Each row of a before or after table is a point. One or more steps were done to the points. Then noise was added and the rows were shuffled. The steps act on how far a point lies along the listed directions, d1 being the first. Name the steps. A step turns or swaps two directions, mirrors them in a line or flattens them onto one, adds a multiple of one to another, or multiplies one. Angles are multiples of 10 degrees, from the lower direction toward the higher: turns from -170 to 170, lines from 10 to 170 but not 90. Use the fewest steps. Two steps may share a direction if one is a turn and the other turns, adds or multiplies; they go together, in the order done. Otherwise the lowest direction goes first.
In the rows, 128 means zero.

Directions:
(1): [117 143 195]
(2): [ 66  96 125]
(3): [158  67 146]
Before (8 x 3):
[[154 141 113]
 [102 142 204]
 [ 97 186 167]
 [174 138  97]
 [110 127 102]
 [158 125 109]
 [121 100 120]
 [108 176 174]]
After:
[[157 105  98]
 [137  94 105]
 [167  83  89]
 [135 150 108]
 [ 85 121 217]
 [ 97 166 248]
 [ 71 116 213]
 [116 134  90]]
Steps: multiply d1 by 1.6; mirror d2 and d3 in the line at 140 degrees

Directions:
(1): [158  67 162 138  70 106]
(2): [168 173  78 108  71 123]
(3): [ 84  97  81 165  97 177]
Before:
[[103 102 161 128 161 110]
 [164 144 168 127 135  82]
 [ 60  45  93 199  63 218]
 [132 181 162  99 200  89]
 [185 116 151 120 128  95]
 [169 129 196 109 166  90]
 [156 148 198 101 161  70]
 [157 126 182 116 118  92]
 [165 147 185  95 142  94]
 [ 91 114 180 112 198 136]
 [105  85 130 142 123 119]
 [139 124 223  95 197  73]
 [163 130 175  79 189  89]]
After:
[[174 147 169  94 114  90]
 [ 64   9 128 204  57 209]
 [121  73 127 144  92 118]
 [186 136 165 112 113  99]
 [122 115 133 127 121 116]
 [204  94 154 122  96  88]
 [175 150 137  72 149  95]
 [176 136 165 135 113  81]
 [ 97 162 112 100 151 150]
 [127 233 111  92 195 107]
 [169 160 169  95 117  78]
 [175 112 180 114  74  82]
 [165 156 158  87 119  81]]
Steps: multiply d1 by 2; flatten d2 and d3 onto the line at 110 degrees

Directions:
(1): [ 51  83 125 169 156 173 145  86 117]
(2): [189  86 156 150 209 111 106 110 118]
(3): [132  98 167  67 142 201 138 181 130]
(4): [120 125 226 116  89 102 142  86 103]
(5): [ 90 121 110  60 176  66 173 127 121]
(6): [151 187 144 140 158 157 199  98 179]
Before:
[[148 140  75 145 152 173 144 161 146]
 [133 143 200 142 100 123 158  84 101]
 [147 128  41 164 156  71  96 121 146]
 [118 147 127 180 180 204 218 108 177]
 [123 169  92  57 197  48 233 107 162]
 [131 127  66 153 132 136 104 190 140]
 [176 129 104 154 147 143 113 147 172]
 [157 125 146 122 137 148 110 140 121]
 [161 110 163 210 201 172 148  75 140]
 [127 134 167 177  61 114 111  81  95]
 [165 159 100 102 144 145 180 146 174]
 [216 159  51 186 145 138 108 110 169]
 [146 138  99 141 134 170 132 141 145]]
After, 13 rows:
[[217 128  29 190 141 142  69 133 151]
 [145 133  87 146 131 170 120 151 141]
 [148 117 146 114 130 144 104 147 113]
 [169 106 174 218 194 198 138  82 143]
 [151 137  55 156 148 179 131 170 147]
 [123 120 181 165  63  94 107  75  80]
 [140 157 131 214 159 239 202 109 186]
 [156 194 104  99 188  92 235  98 188]
 [125 121  40 147 143 129 100 200 139]
 [173 112  91 154 143 147  91 163 161]
 [132 137 225 144  84 121 152  78  93]
 [172 155  92 121 126 165 153 154 170]
 [153 124  27 163 177  76  98 130 151]]
Steps: turn d5 and d6 by 30 degrees; add 0.5 times d1 to d6; turn d2 and d3 by 10 degrees; multiply d4 by 1.3
